Rows are points. Any point is a mix of the corners, with weights that add up to 1. It lies inside the corners' shape when no weight is negative. Is each point inside? If not, which corners have a negative weight?

Corners:
(1): [ 10 -27]
(2): [37 -1]
(3): [-60   3]
Points:
[ 24 -23] -> outside (3)
[29 -1] -> inside
[2 3] -> outside (1)
[-21 -21] -> outside (2)

Corners:
(1): [ -2   6  10 -11  -2 -21 -17 -19  25]
(2): [ 28   0 -16 -36  -7 -13  51 -21 -45]
(3): [-11 -11   1  -4  25  17   2 -17 -30]
(4): [ 31 -50  10  35  18  -9 -12 -32  -5]
(5): [  9 -21 -29  10 -11  35 -32 -45 -14]
(6): [-12   1   7  -5  16 -23 -19  18 -12]
(7): [ -4   7   0 -25  -9  -2 -14 -25 -42]
(8): [-17 -22  24 -10 -60  -5 -22 -18  15]
(9): [-15  35  -4  23  20  24  12 -16 -27]
(10): [ 20  21  19 -12  -6   7 -28  -6  31]
Points:
[-18 -12   6  13  -6  17 -21 -32  -9] -> outside (2, 6, 10)
[  6  16  -1 -28 -19   7   0 -20 -10] -> outside (4, 6)
[  2 -13 -12   2  -2  19 -17 -31 -15] -> inside
[ -4  -3   4  -6 -10   4 -12 -20 -11] -> inside
[ 25   3 -10  -5   3  -6   1 -17   2] -> outside (3, 7, 8)
[-35  15   0   6  -3  49 -35 -12 -20] -> outside (1, 2, 4)
[  1   8   6  -6   7  -5   6 -13 -13] -> outside (5)

Corners:
(1): [  7 -13  12  17   5  -3 -31  14 -21 -21  -7   2 -11  -5 -45  33  -7  16
 -37  20]
(2): [ 12 -17 -23 -15 -14 -25 -36  10  12   0  21  18 -16 -10   8  10  17  -6
  -7 -25]
(3): [ -5   5   1 -27   4   0  48   4   1 -27   1 -14  31   8 -13 -28  13 -32
  -9  15]
(4): [ 16  11 -14  24 -13  -4  11  11  17   5   8   2  15  -3 -28  34 -18  51
 -18  21]
(5): [-27  35  26   0  16  24  26  11   8  -7  14  -1   6   7  31 -15  10 -21
   2  -6]
(6): [  4 -18   3 -15  -7 -28 -14  12   3  25 -11  26  -7 -17  17  17   9  -6
 -31  35]
(7): [  1  -4 -41   5  15   6   4  -1 -21  11  22  -1   6  -8  -7  18 -36  14
 -35  28]
(8): [ 15  -9   3   0  -9  -4 -34  19  -6   0  11   8  14 -49  29  34  -1  -8
  18   4]
(9): [ 30 -25  -9  16   9 -12  -4 -24   5 -11   8 -10  -4   1  -8  49 -21  49
 -33  43]
(10): [-17  22   5 -14  17 -24  19  15   3 -10 -14 -32   6  -8  12  -4 -24 -29
   2   0]
(11): [  7 -18 -10 -17  -5   3   5  10   7 -22 -12  17   8 -14  -5 -16 -30  44
 -38  26]
(12): [ 23   8 -47  16 -16 -15 -24  -4 -25   3   2  32   1   0  28  23  -5  -7
  -1  10]
(13): [-10  53   0 -51   7  43  31  -2   7  -5 -12  -3  11 -12   6  13   1 -22
  10 -15]
(14): [  5 -20  15   6  26 -13   2 -24 -11   9   7  10  -5  -8 -34  28 -20  52
   0  15]
(15): [ 19  24 -26   1  24   1  19  28   6   0 -15 -37 -13 -21   8 -11   9  -7
   0  12]
(16): [  0   7  -9   9  -6   0 -47  -8  20 -14   8  19  14 -11 -13   7  -4 -17
   4  44]
(17): [-16  32  -8   1  -5  18  21 -21  18 -15 -18   3  16 -28  -4 -18  12 -20
 -20 -13]
(18): [-17  20   6 -47  -5  27  -6 -22   1   5 -37 -34  54  -6   1 -31  12 -30
   4 -17]
(19): [  7  60  11 -20  15   1   8 -11 -22  -2   4 -20  30 -26  -3 -22   4  -1
 -32   6]
(20): [ 14  37   8 -27 -24  42  24  -1   2  18 -12 -23  -3 -21   9 -22 -22 -47
   5  -7]
(21): [-29  40  -2 -14 -30  20  15  -3   8  -1  -5 -36  -2 -30  18 -26   5 -10
  21  16]
Points:
[  1  18   1  -9  -3   5   2  -1   3  -5  -8  -5   8 -13   1  -1   0 -10
  -5   3] -> outside (7)
[ -3  17   1 -10   6  -6   5   2  -1  -3  -4 -11   8 -13   2   1  -9  -7
  -8   9] -> inside
[  4   2  -3  -3   0  -7  -4   4  -1   0  -3   2   3 -12  -1  13  -6   4
 -14  16] -> inside
[ 35  11 -15  -2  -6  13  -5 -19  10 -16  -9  -2  12  -7 -38   5  -3  23
 -15   6] -> outside (5, 6, 7, 8, 10, 21)

Corners:
(1): [ -2 -15 -25 -17  10  -4  -4 -15  35  12 -24 -15  -1   0   6 -12   3 -13
   1  12]
(2): [-18 -10  35  12 -20 -12  32  23 -16 -14   3   7  13  33   4  24  -2   1
 -29 -21]
(3): [  7  -5 -15   9  20 -13  -1 -18  -1  14 -26  -1 -19  -6  -2  -4 -10  -7
   9 -14]
(4): [  3  -2  10 -11 -23 -21 -13 -18 -33   6  25   1  -4  -4  -6 -37  -8  -7
 -12 -14]
(5): [ 22 -19   4   6  -2 -24 -28   0  32  -5   8 -13  10   6 -18   2 -38   6
  21  14]
(6): [ 10 -44  36  25  -1   5 -21  34  -9  -9   0 -22 -13  10  -6  32  10 -13
  15  18]
(7): [ -3 -14  19  45  22 -15 -23 -17  26  18  20   4  20   2  21  34   1  -5
 -15  -5]
(8): [  3  -3  10 -32  10   3 -20   6   6  20  -2 -20  13  -6 -12 -22 -25 -16
 -31  13]
(9): [ 34 -27  -2  18  12   9  -2 -14  21  13  -3 -12   6 -21  -4 -13 -12  -5
 -12  27]
(10): [ 11 -11  26   9  -7 -15 -18  -5 -19  17   5   5  -4   1   0  15   7  -1
 -25  22]
(11): [  1 -22  -4 -30   4   3  40 -48   0 -27 -15   1 -14  41  -9   1  -8  18
 -11  10]
(12): [-22 -55   3  -8  25  -6  -2 -28  37   4   7  49  15  22 -29  17   7  36
  11 -16]
(13): [-27 -28   8  37  60   5  24  23   7  49  -4 -21  24 -10 -27 -21  28 -19
   2  15]
(14): [-13  37 -11 -16 -12  -9   0 -38   4   2  18   6   6 -24 -16 -28 -19  18
  -8  -5]
(15): [ -7  23 -26 -32  14 -46  24 -11  22 -31  23  23   2   4 -36   2  -7 -15
  31 -27]
(16): [  4  30 -17  21  25  -1  -2   9  11 -20   4   2  15  23   3  -7  -9  27
  -5  -9]
(17): [  0 -35  12  37  24  24  13  26  25  26  -3 -40   0 -16  42   6  -9  -7
  57  27]
(18): [ 24  24 -28 -33   1 -42  34 -24  -4 -49 -31  -8   0  -4 -14 -40 -16   3
 -43  -9]
(19): [ -7 -26  30  56  29 -21   0  35  27 -11  10  22 -11  20  -9 -21 -21  -6
  13  -4]
(20): [ 21  12  27  15   7  -7  -5  10   0  -7   6 -25   0   8 -10 -17   3 -17
  41 -10]
(21): [  3 -18  43   8  -3  -3 -21 -23 -27 -20   4   8  22  23 -22 -10  12 -16
  15   4]
Points:
[  8 -11   7   5  11  -9   5   6   5  -1  -4 -10  -2   7  -6  -5  -3  -5
   7   3] -> outside (7, 14, 21)
[  0 -11  15  -1   4 -12   2  -9  -1  -4   4   3   3   8 -13  -9  -2  -4
 -11   2] -> outside (3, 5, 16, 17)
[  5  -7  -5   1  23  -6   4  -7  22  -4   5  -3  10   4 -12  -2  -6  12
   9   5] -> outside (1, 2, 3, 4, 19, 21)
